Each point is reached from the start by the listed moves, each made 0, 1 or 2 times, or once backwards (-1), plus a little noise. Say if it took an odd or an even number of moves. Then give how often each move was made.

Moves:
(1): [13  9]
(2): [-7 29]
Start: [15  2]
Points:
[35 49] => odd (2, 1)
[ 35 -17] => even (1, -1)
[ 2 60] => even (0, 2)

Moves:
(1): [14  1  3 -8 -4 -3 -5  2  2 12  3]
(2): [ 0 12 -5 -6  1  0  1  2  8 -9  3]
(3): [ 2  3 16  2  1  1 -4  8  2  1 -6]
(4): [ 11   5  -2  10   4   5  -9 -16   8   2   5]
(5): [ -1  -6  -7   1  11 -10   5  -3  -5  -8  -1]
(6): [  8  -6 -17   1   6  18   1  11  -3   6   0]
(7): [  6  -4   4   2  -2  -2   9  -2   7   0 -11]
(8): [ -2  -5  -4  11  -7 -13   3  14  -7   2   9]
(9): [ -3 -11   0  -8   7  -1   3  -4  14  -3   3]
Start: [ 4  9  8  8  7 -4 -9  7 -5 -6 10]
Points:
[ -3 -12   6 -11  22 -39  25 -24  42 -37   2] => even (0, 1, -1, 0, 1, -1, 2, 0, 2)
[ 40  10  34  27  42  -5  -9 -33  27 -20 -25] => odd (0, 0, 2, 2, 2, 0, 2, -1, 0)
[ 46  -8  54  37   5 -55 -23   1  18  18  21] => odd (2, -1, 2, 2, 1, -1, 1, 2, 1)
[ 45  -5  60  26 -28 -28  -9  51   2  41  -2] => even (2, -1, 2, 0, -1, 0, 2, 2, 0)
[ 11 -13 -37  15   8  26  23  29  20  -8   7] => even (-1, 1, -1, 0, -1, 2, 2, 1, 1)
[ 48  25  13  -2  14   1 -25  36  31   8  29] => even (2, 2, 2, 1, 0, 1, 0, 1, 1)
